Each wall is flat, endless, passes through zero and stands at right angles to its row. A trip goes straight from one point to another. List the walls that it crosses, first one first.
(in the rows, 128 means zero)

Walls:
(1): [154 142 185]
(2): [146 138 161]
(3): [ 64 134  98]
(4): [120 170 142]
(5): [132 100  95]
(6): [73 78 63]
Trips:
[162  76 155] to [148 132 159] -> 5, 4
[114  53 180] to [121  96 168] -> 5, 6
[110 107 195] to [130 187 177] -> none
[207  92 133] to [249 136 119] -> none

Walls:
(1): [ 47 119 101 137 122 119 131 147  30 114 121  66 212 113]
(2): [158  95 146 223 170 126 128   8 166 120 139 117 231  86]
(3): [115 210 115 137 159 103 173 113 134 118 157 140  55   7]
(4): [102 196 107 132 133 115 146 189 175 101  84 120  85 205]
(5): [155 155 163 153 175 177 163 118 138  83  94  81  95 115]
(6): [130 165 174 102 108 114 131  67  23 140 160 126 129 215]
(7): [ 83 127 158 176 124 135  97 109 122 148 103 125  69 173]
(8): [134  97 172 109 165  56 143  56 133 104 105 103  80 133]
Trips:
[131 111  89 172  98 106 137  65  92 216  67  87 104  43] to [ 68 147 111 148  98 110 176 188  66 168  84 103 112 210] -> 6, 2, 4, 8, 3
[ 97 160  90 164 114 162 156  74 138 171  52 119  36 102] to [179  73  87  90 112 126 100  82 131 127 145 150 145  85] -> 2, 4, 5, 7, 3
[ 63 107 192  73 114 176 141 138 181  80  70 133 117 119] to [122 110 105 199 154 141  55 156 134  69  71 138  70 101] -> 3
[ 97 170  66 121 184 182 124 150 152 157  79 140 158 104] to [185 116 133 219 143 172  76 133 143 164 135  75 134 106] -> 2, 7, 4, 1, 3
[ 95 161 185 115 136 130 124 130 184 142  79 210 113  89] to [ 82 128 112 166 161 126 124  89 216  14  97  78 148 194] -> 2, 3, 1

Walls:
(1): [144 210  93 197 121 150  40 117 132 172 170 133 142 136 126  83 139  93
 141 120 214  60 139 143  91 147 127 124  92  99  85 231 158 122 136 142
 134  86 117 100 105 155 151 114 119  50 162  97]
(2): [130 115 180 151 171 154 171 169  90 159 100 199 115  75 170 149  93 104
 166  86 115 101  94 203 163 114 151 141 128  84  92 132 143 157 168 117
 186 111  71  97 160 162  61 137 134  87  70 119]
(3): [117 117 185 173  42 162  71 138 123  54 101 141 122 101 108 179  88 113
  59 118 125 157 123 105 130 114 105  73 157  81 146  79 147 120 118 152
 187  95 176 105 114 187 161  73 158 138 130 174]
(4): [121  46 149  97 137 111 106  93  94 113 103 119 158 113 192 151 177 195
 122 152 116 163 171 157 218 126 145 118  78 189 144  93 127 190  74 124
  48 156 193 156 146 236 142 167  79 147 142 110]
(5): [ 90  98  79 107 131 109 116 160 126 136 109  77 179 114 117 138 190 115
 117  80 149 155  96 186 110 109 129 118 130 118 169 166 110 165 133 161
 150 188 170 142  86  56 145 187  66 121 104 182]
(6): [188  87  91 118 105  59 121 129 118 126 198 152 144 153 109 104 171 179
  78  94 140 169 125 132 156 165 120  90  71 105 135 113 147 140 137 174
 174 150 131 121 181  81 138  50  81  96 144  97]
(7): [114 108  99 217  90 113 130 128 119  71 133 120 117 169 156 139 180 117
  85  87  88 110 117  88 128 122 137 104  59 132 172  91 161 190  96  69
 118 117  67 178  68 146  86 138  97 133 121 197]
(8): [133 164 128 125 193 114 106 153 139  42 110 124 150 162 140  95 130 106
 127  86 145  49  64 134 129 111 111 111 125 135 170 103 162  98 105 179
 141 105  93 198 143 189 181 149 122 177 170 144]
Trips:
[167  92  83 146  93 147 128  77  95 148 174 167 102 198  82  88 108 135
 162 156 116 128  96 117  95 122 143  63 166 102 162 137 143 115 228 143
 105 105 186 117  87  86 134 107  43 175 150 130] to [ 88 147 187 141  94  58 149  95 108 149  71  94 155 157 129 110 115 125
 167 143 153 107 106 125 115 180 100 114 189 154  64  12 132 141 112  67
  93 179 152  91 131 108  59 104 176  96  74 167] -> 1, 5, 6, 7, 2
[148 107 122 145 184  71  89 108 147 123  99 171 136 166 125  84 159 170
 151 167 193 111  90 135 112 202  93 169 162  86 140  87  92 222 112  78
 139  83  70 166 150 138 153 113 162 148  90 112] to [133 123  96 102 126 110 162 140 154  87 116 170 107 128 135 127 143 107
 108 158  65 122 120 148 131  68  66 118  72 105 143 151  98 146 121  92
 122 119 167  92  68 133 196  89 120 149  96 117] -> 1, 2, 3, 5, 8
[ 90 153 165 173 135 137 153 112  99 139 107 130  98 102 105 135 177 125
  82 125 141 113 140 123 128 130 133  68 143  72 144 130 100 132 188  77
 112 115  70 147  56 138 104 144 188 153 121 115] to [132 190 130 131  66 104 159 102  40 120  82 149 102 167 116  84  92 113
 132 118 128 201  67 120 121 161 120 147 146  74 111  92  65 139  94 136
 113 152 146 129 191 138 140 122 145 129 146  78] -> 1, 7, 6, 2
[169 111 187 198  91 114 145  47 174 143 135 132 121 164 193 109 110 166
 153 161 163 147 133  83 122 116 193  99 174  99 125 172 110  88  75 103
 126 130 130  51 127 110  89 142 137 115  59 135] to [ 75 140 146 157  88 125  41  98 141 160  80 148 107 137  82  51 155 120
  97 166  76 129  74  73 159 150  84 195 101  60 109  95 111 183 153  88
 114 152  76 116 152 177 151  96 181 185 165 108] -> 7, 2, 8
[137 145  61 150 206 163 207  85 184  71 201 155 135 229 145 130 121 124
 138 144  87  64  97 213 146 198  97 131 141 159 152 130 133 141  74 136
 165  58 103 190 123 122 165 124 160 179 185 132] to [179 219 157 118 117 151  70 103 215 150 116  85 123 152 130 218  71  85
  63 103 146 135  92 102 111  48 115 110  94 205 134 155 156 128 168 140
  94  68 207 130  25 157 121 162 128  81  89 193] -> 6, 3, 5
